Every row gives one point. Examples show where two turns around zero, p and q, send a point. Where does a point land after both, in the order given? Backwards means that the second turn is done in reverse. Each puzzle has new turns, and all numbers are rounded.
In the rows, 128 means zero.

Turn p:
[ 57 137] => [147  59]
[131 110] => [143 138]
[166 105] => [134 172]
[157 160] => [ 87 142]
Turn q:
[ 66 133] => [99 73]
[177 141] => [136 178]
[ 85 138] => [102  93]
[180 119] => [157 172]
[132 110] => [146 125]
Where do these land?
p, then q backwards: [170  87] => [187 130]
p, then q: [135 143] => [121 113]
q, then p: [ 78 154] => [178 102]

Turn p:
[136 107 139] => [117 116 109]
[181  65 151] => [106  64  75]
[107  91  97] => [159 142  88]
[122 155 118] => [138 139 154]
[101 185  89] => [166 165 180]
[121 166 175] => [ 81 141 164]
Turn q:
[162 124 145] => [149 147 103]
[ 86 127  70] => [ 82  75 144]
[157  80 129] => [171 106  99]
[ 67 156 145] => [104 139 192]
[169 153 152] => [134 174 101]
Where do these land?
q, then p: [147 149 106] => [153 154 129]
q, then p: [115 127  81] => [134 153  87]
q, then p: [216 168 154] => [197 135 201]
p, then q: [ 95  74 158] => [ 67  94 134]
p, then q: [101 135 135] => [107 146 137]
p, then q: [ 94 115 135] => [ 91 134 129]

Turn p:
[120 115 122 104 121 108] => [121 131 141 107 110 145]
[115 120 139 225 134 120] => [133 143 133 157 125  35]
[136 152 148  93 128 131] => [133 117 141 123 156 162]
[108 123 137 155 120 159] => [119 135 128 172 124 113]
[122 113 123 117 126 111] => [119 132 136 111 113 132]
[130 167 114 124 113 150] => [164 130 118 151 138 149]
[157 114 126 106 120 130] => [122  97 118 114 122 145]
[136 120 116 100 162 116] => [112 138 110  92 137 144]
Turn q:
[133 137 127 130 167 120] => [104 112 120 113 136 106]
[ 96 120 139 152 145 116] => [114 109 141 129  92 113]
[114 110 106 101 103 133] => [149 153 113 114 112 153]
[131 145 118 173 152 120] => [104  80 127 141 129 124]
[144 155 134 101  93 131] => [126 164 136 139 156 154]
[116 121 123  98 109 163] => [156 150 141 101 130 150]
[139  87 130 117  95 161] => [190 144 130 128 128 134]
[148 131 122 113 116 112] => [125 147 108 139 142 132]
[131 146 154 165 172  96] => [ 82  95 136 147 126  86]
Where do these land?
q, then p: [ 99 171 115 137 152 109] => [101 160 152 155 107 147]
p, then q: [135 109 148 137 103 118] => [142 143 133 148 105 111]
p, then q: [140 106 137 143 115 140] => [138 125 120 143  99 127]
p, then q: [132  96 119 141  98 159] => [153 114 124 159  99 150]
q, then p: [114 107 124 108 166 128] => [136 128 144  98 111 160]
q, then p: [126 157  91 117 152  98] => [121 175 118 140 101 154]
p, then q: [110 151 125  96 136 119] => [127 128 152 106 159 128]
q, then p: [167 127 164 144 103 154] => [118 112 118 113 168  82]

Turn p:
[137 201 180 143 129 152 101 147 122] => [ 87 173 164 123 116 176 166 144  99]
[170 119 193 167 125  73 184  77 127] => [168 156 123 127  60 106 142  49  79]
[ 87 113 157 105  84 124 115 171 128] => [ 92 144 135  86 122  81 125 167 138]
[ 85 184  88 151 116 103 122 122  87] => [ 55 107  85 142 118 160 107 125 112]
[137 108  98 183 177 139 139 136 121] => [167 114 117 169 144 147  96 142  85]
[123 105  91  70 121 108 168 101 204] => [161 118  77 142 153  78 171 104 194]
[148  80  94  92 117 156 155 183 118] => [169 130 113  77 183 117  94 152 150]
[ 92  99 109 103 140 148 150 140  78] => [136  73 108  84 135 131 108 158 122]
[ 84 156 130 194 159 145  72 106 123] => [ 91 108 154 198  95 158 122 169  98]
[193 148 183 130 166 102  88 119 132] => [132 151 204 143 137 139 158  75  95]
[104 136 101  99  84 198 140  97 183] => [145 140  96 135 110 146 158 173 218]
[175  87 113  99 118  89 102 137 111] => [133 121 160 110 163 100  89  80 145]
Turn q:
[ 98 224 154 122 184 134  91 107 142] => [135 150 130 175  68  91  84  99  53]
[167 100 116  78 111 134 168 168 134] => [140 108 177  99 156 109 127 168 172]
[141 125  74  95  72 112 177 130 145] => [144  99 124  95 102 116 148 191 181]
[ 91 139 159 140 163 131 135 112  75] => [ 95 177 140 120 106 134 128  78 112]
[100 141 107 186 165 103  97  86  78] => [ 79 172  58 137 115 121 138  86 105]
[129  77 104 122 149 129 145 167 187] => [175 123 127 147 170 128 100 137 189]
[148 120 128  57  95  93 145 141 201] => [171  56 168 157 113 104 136 162 175]
[140 175 155 186 140 154  88 159  76] => [116 183 122 122 157 129 141 123  37]
[164 133 157 182 164 163 114  87  97] => [104 129 101  89 156 133 106  74  70]
[132 140 180 184 113 115 133 133 103] => [142 146 127 109 139 143 179  90  85]
[100  70 104 121  93 172 141 125 163] => [144 111 122 121 135 197 102 155 178]
[125  91  98  64  88  98 102 121 136] => [ 92  82 140 164 121 133 145 172 178]
Where do these land?
p, then q: [ 91 170  98  85  73 123  82 160 129] => [170 166 134 195  85 144  96 125 161]
p, then q: [182 134 146 169  80 136 181  70 111] => [110  60 105  94  95 147 124 184  77]
p, then q: [149 176 160  98 146 133 192 171 132] => [106 149 159  74  90  76  91 147 144]
p, then q: [119  83 121 110 158 103 162 172 183] => [125 138 108 126 151  41 150 109 153]
p, then q: [144 164 151 161 189 152  91 112 161] => [156 166 134  65 147 152 138  91  90]
p, then q: [106 167 108 138 186 149 143 130  82] => [ 92 170 138  93 164 164  94 140 149]
p, then q: [ 69  86  96  85 154 119 110  82 145] => [159 107 103 143 177 145 153 103 202]
p, then q: [169 107 118 123  84  98  95 140  81] => [ 95  95 136 189 101 143 112 105 100]
q, then p backwards: [106 110 131 106  74  83 176 115 122] => [111 141 160  78 114 164 126  74 145]
p, then q: [141  60 131 121 163 188 112 167  98] => [116 116 192 150 208 103 122 119 108]
p, then q: [120 125  83 177 115 127 104  95 183] => [174 137  56 136 147 144 145 129  97]
p, then q: [140 154 193 163 114 125  87 122 108] => [124 140 167 118  87 170 164 120  83]

Turn p:
[145 125 136 132 149 127 151 117  96 135 114 168] => [ 90 128 149 131  99 145 139 117 110 120 104 137]
[131 119 125 118 116  99 108 153  82 155 116 114] => [143 114 101 129 120 143 153  96 132 165 108 150]
[129 137 135 148 137 165 121 155 142 178 115  95] => [145 138 158 134 126  93 120 144 151 184 122 141]
[146 140 101 114 134 120 112 101 126 121 132 161] => [117 144 115 106 128 148 130 139  85 117 120 122]
[129 138 157 142 128 115 117 138 152 161 107 111] => [131 139 129 162 126 121 106 122 136 172 138 124]
[171  99 106 127 164 122 128 111 108 105  92 136] => [ 99 134 125 107 115 179 106 141 129 116 103 168]
[131 148 136 141 119 153 113 150 140 139 112 107] => [144 116 140 130 123 111 118 148 135 164 145 134]
[106 131 102 122 134 135 152 109 129 101 158 147] => [126 128 141 114 150 124 143 134 114  77 122 114]
[133 113  94 133 124 101 157 118 143 104 151 147] => [139 136 119 131 137 130 114 121 107  69 111 132]
[136 135 173 163 125 145  97 162 120 145 149 117] => [123 126 135 126 112  85 130 103 137 167 170 150]
[114 143 116 103 121 113 160  82 139  92 157 103] => [125 107 118 111 171 132 109 124 132  84 117  80]
[132 150 158 132  94 152 123 172 145 142 102 105] => [151  98 128 153 101  99 120 150 146 171 150 125]
[115 116 118  89 162 119 144 119 142  95 158 157] => [ 92 143 108 131 156 127 149 146 122  73 121 123]
[108 104 131 109  94 146 137  99 155 120 155 127] => [147 147 119 115 124 116 131 133 152  93 138  81]
[ 94 121 132 147 121 107 100 135 101 128 100 126] => [148 122 134 142 132 167 152 104 132 148 150 142]
Turn q:
[146 138 153 129 144 139 114 132 140 203 116 141] => [139 155 172 144  77 157 106 141 129 132 141 107]
[129 168 140 145 118 118 133 107 131 127 149 123] => [106 109 131 157 139 116 111 142 112 130 143 113]
[143 117  97 166 137 118 108 112 120 131 122 123] => [116 122 122 138 118 147 139  88 101 109 138 135]
[146 147 132 138 156 138 105 141 117 133 132 111] => [136 122 139 124 121 145 138 144 106  96 143 114]
[118 111 140 134 110 136 103 133 158 119 122 120] => [132 133 120 113 137 140 130 115 120 151 109  97]
[138 143 131 118 111 133 139 138 142 109 101 182] => [113 126 106 112 103 121  92 147 131 137  89 145]
[146 141 139 134 111 134 103 137 115  98 127 129] => [111 116 113 118 131 124 132 137 120 102 106 103]
[ 31 112 148 115 166 126 114 135 114 129 164 115] => [152  88 148 135 169 169 183 153 167 174 143 134]
[107 112 141 114 128 141 173 131 120 117 104 116] => [145 156 134 129 163 120 126 139 144 135 108 158]
[124 117 115 119 119  97 122 144 133  99 107 117] => [151 116 108 122 130 106 146 112 117 130 100 133]
[144 127 139 127 163 142 210 139 137 130 173 144] => [135 164  93 139 140 122 103 175 148 133 186 166]
[141 124 155 132 104 123 104 140 111 158 110 131] => [123 146 147 145 100 132 136 127 137 117 100  98]
[120 110  43 114 111 135 126  98 132 127 112 124] => [108 118 145  89 126 104 134  63 116 140 136 171]
[143 123 107 123 117 132 148 147 117 147 120 125] => [124 157 135 123 110 107 139 127 126 122 131 146]
[143 130 140 113 125 107 117  85 132  92 162 118] => [129  90 105 134 156 109 106 110 145 114 147 100]
Where do these land?
q, then p backwards: [124 153 113 122 121 118 110 128  98 116 110 143] => [141 134 123 123 134 137 166 144 103 116 130 137]
p, then q: [125 115 126 143 111 169 159 115 112 118 123 129] => [144 143 111 121 147 110 113 132 143 136 101  95]
q, then p: [ 94 114  99 117 132 131 127 149  84 153 138 132] => [116 129 142 169 105 103 128 130 130  92 120  98]
p, then q: [161 162 129 130 169 121 129 162 115 114 136 140] => [123 110 123 144 108 154 158 127 166 142 109 162]
p, then q backwards: [131 104 138 143  95 116  98  87  92 127 121 100] => [130  74 117 115 148 142  91 110 161 134 133 143]
p, then q: [138 137 117  70 160 128 111 132 142 159 101  58] => [175 150 168 104  73 156 137 127  87 154 140 150]
q, then p: [147 108 137 126  94 127 168 155 137 151 104 165] => [165 114 128 154 124 136 125 142  74 160 137 107]
q, then p: [118 143 151 125 128 119 135 118 109 129 139 144] => [142 142 135 146 128 121 122 130 137 123 148 148]
p, then q: [135 140 151 136 141 137 103 155 157 121 115 130] => [111 122 116 142 100 138 155 142 129 147 150 118]
q, then p: [110  80 129 129 131 129 146  94 131 109 143 169] => [141 188 145 120 141 128 125 166 109 122 128 113]
q, then p: [130 127 115 129 108 146 102 122 166 142 159 126] => [139 134 116 111 153 112 144 111 152 149 111  98]
p, then q backwards: [114 156 147 144 157  73 154 109 153 119 140 127] => [139 142 144 170 110 126 136  67 126 118 127 100]
q, then p backwards: [127 102 126 130  83 142 127 149 156 105 146 131] => [142 131 140  88 133 127 100 109 122 158 156 117]
q, then p: [139 150 113 148 163 135 122 118 141 129 119  98] => [ 98 113 127  90 117 125 147 107 133 123 134 142]

Turn p:
[ 77  31  82 155  95 146 141 129 131  77 129 111 106 145] => [105 202 158 138 187  92 102 130 133  59 148  96 131  92]
[118 173 101  60 156 141 145  75 132 148 167 128  76  99] => [138  55  87 178 153 165 178 121 122  90 103 121 101 127]
[ 99 143 141 106 144 137 155 140  91 143  88 146 121 121] => [165 137  93 152 129 115 159 112 127 143 137 145 164 123]
[148 121 146  99  99 140 120  96 110 148 123 123 209 150] => [ 95 130 178 163  66 123 148 132 134 143 117 125 163 157]
[111  93 129 124  69 116  98 106 110 170 193 140 124 186] => [ 81 165 142 168  78 105 134 121 161 116  95 108  61 101]
[134  77 184  56 156 159  75 134 163 139  78 136 161  99] => [ 98 157 148 102 128 170 190 126 167 111 132 204 176 183]
[153  95 109 140  94 123 216 112  50 146 129  55  88 137] => [104 163  78 187 137 149 108 111 106 144 147  15 161 101]
[ 85 128 124 136 224 149 107 111  98 108 172 128 116 133] => [172 124 153 164 154 162 140  86  99 110 179 165  73 118]
[175 114 178 109 111 111 146  83 142 164  98 157 145 129] => [118 129 112 154  91 153 115 156 183 147 101 134 160 178]
[139 163 124 169 156  82 137 177 169 137 119 138 110 219] => [178 142 130  90 103 148  93 186 127 174 114 143  98  52]
[185 163 109 156 122  72 117 180 124  91  77 132 146  94] => [151 106 138  51 158 102 114 147 126 205 131 101 154 154]
[160 151 122 128 167 162 124 159 135  78 101 143  68 127] => [198 136 113  74 166 165 131 118 104 111 109 123 130 137]
[111 142  77 217  96 128 118 151 117 136 115 102 153 102] => [116 102 141  85 119  65  80  99 123 133 177  94 140  94]
[108 189 176 138 113 103 110 114 172 116 146 127 129 120] => [109  84 119 122 126 122  91 125 112 149  81 186 112 127]
[117 137 118 126 119 152 112 151 173 120 185 154 169  61] => [ 94  87 130  96 124  84 139 146  96  86 149 161  96 177]
Turn q:
[102 120 127 150 151  77 127 166 163 167  59 124 165 130] => [145 144 180 101 132 156 127 203 113  84 165 133 156 133]
[157 116 166 147 138 158 153 135 140 142 176 112 109 202] => [108  78 132 136 110 136 146  86 100  87 119 137  64  98]
[139 122 159 170 150 202 133 102 110 189 165 177  80 173] => [ 83  73  98  73 112 141 195  94  96 142 117 140  59 146]
[150 122 131 105 123 189 108 130 133  62 107 118 133  97] => [109 150  86 158 111  87  70 139 119 163 139 110 108 129]
[133 134  87  75 146 159 126 140 133  74 174 157 162 100] => [171 137  63 175 165 127 100 135 158 161 127 114  96 129]
[136 101 172 146 103 163 152  63 128 138 158 177 131 185] => [ 75  87 123 121 108 165 139  65 146 117 135 135  74 178]
[ 76 165 120 144 102  55 124 173 174 123  82 129 101 111] => [112 128 169 113 190 128 105 177 124 107 135 160 211 108]
[160 143 123 177  98  50 122 161 152 172 104 120 137  90] => [139 150 183  87 168 133 131 142 101  82 115  76 188 129]
[162  95  91  92 160 132 154 111 113  83 120 133  97 121] => [128 168 100 131 105 141  97 135 164 150  77 134  97 100]
[118  93 150 196 132 138  95 111  86 142 166 142 116 189] => [ 90 116 106  90 104 136 191  70 136  97 173 132 107 109]
[ 79 164  92 184 136  88 123  99 181 148  96  74 145 108] => [143 147 153 115 140  75 146 172 134  55 125 166 185 170]
[ 65 121  94 146  76  74 147 174 142 170  87  75 146  70] => [129 139 204 153 152 100 163 204 149 113 131 100 214 127]
[167 152 102  43 107 164 102 116  69 113 135 129 135 147] => [172  98  74 155  74 143  97  96 133 191 112 107 143 117]
[124 111 155  73 145 133  95 104 131 124 156 118 119 102] => [163 128 144 122 127  96 107 101 150 176 140 140  99 127]
[152 162 152  73 154 139 159 135  64  74 135 135 143  96] => [154 178 103 188 123 156 107 100  95 195 111 137 119 120]
Where do these land?
q, then p: [149 182 141 124 142 125  71 113 162 128 148  96 105 100] => [136 118 161 149 146 145 156 136 173 194 122 108 109 157]
p, then q: [175 208 165 173 125 165 121  91 128 139 108  75 141 208] => [ 95 111 138 117  60  85 110 114 122 182 173  46 154 188]
p, then q: [117 111 123 132  82  93 106 117  90 125 108 128 180 165] => [131 121 200 117 149 124 136 116  96 106 149 139 161 162]
q, then p: [ 76 113 126 111 102  99 163 166 120 144 167 137  89 106] => [132 126  86 134 122 151 105 152 134 121 191 181 153 146]
q, then p: [160  93 122  88  99  98 176 145 111 136 139 169 145  89] => [116 114 112  97  93 191 110  94 118 108 145 153 171 101]
q, then p: [100 140 101  99 127 125 140 160  97 149  88 167 158 123] => [125 144 120  96  64 124 147 139  93 106 164 116 136 124]
p, then q: [109 114 101 142 110 143 141 147  89 100 162 177 153  99] => [139 147 142 124 132 154 131  72 131  92 107 153 156  82]
p, then q: [166 133 124 210 145 110 105 138  58 180  95 111 171 181] => [157  60 186 117 134  64 136  66 118 133 116  71 143 177]
p, then q backwards: [111  90  62 120 112 105 175 179 151 107 136 122 148  78] => [ 94 126 118 193 119 155  87 188 173 135 117 129 134  84]
q, then p: [107  87 155  69 154 203 103 121 186 127 167  96  87  95] => [107 146  61 107 167 149 126 147 218 167 126 132  65 107]
q, then p backwards: [138 150 142 166 165  88 138 114 135 138 127 146 192 176] => [138 101 138 121 188 209 128 122 141 115 144 135 108 117]
p, then q: [128 146 150 147 130 175  97  44 182 151 110 115  67 130] => [ 81 142  77 111 109  85  54 154 170 135 163 122  98 168]
p, then q: [120  95  87  63 157 125 148 110 119  91 149 137  87 122] => [109 176 106 147 122 126 142 149  83  99  95 163  85  96]
p, then q: [142  94 101 121 112 102 132 190 130 103 122 187 131 152] => [168 115 155 136 154 154 102 136  75 125  91 139 152  83]
p, then q backwards: [120 163 219 154 156 166 102  87 162 102  96  59  66  95] => [160 205 153 111 113  69 141  94 129  78 131 205  92 198]
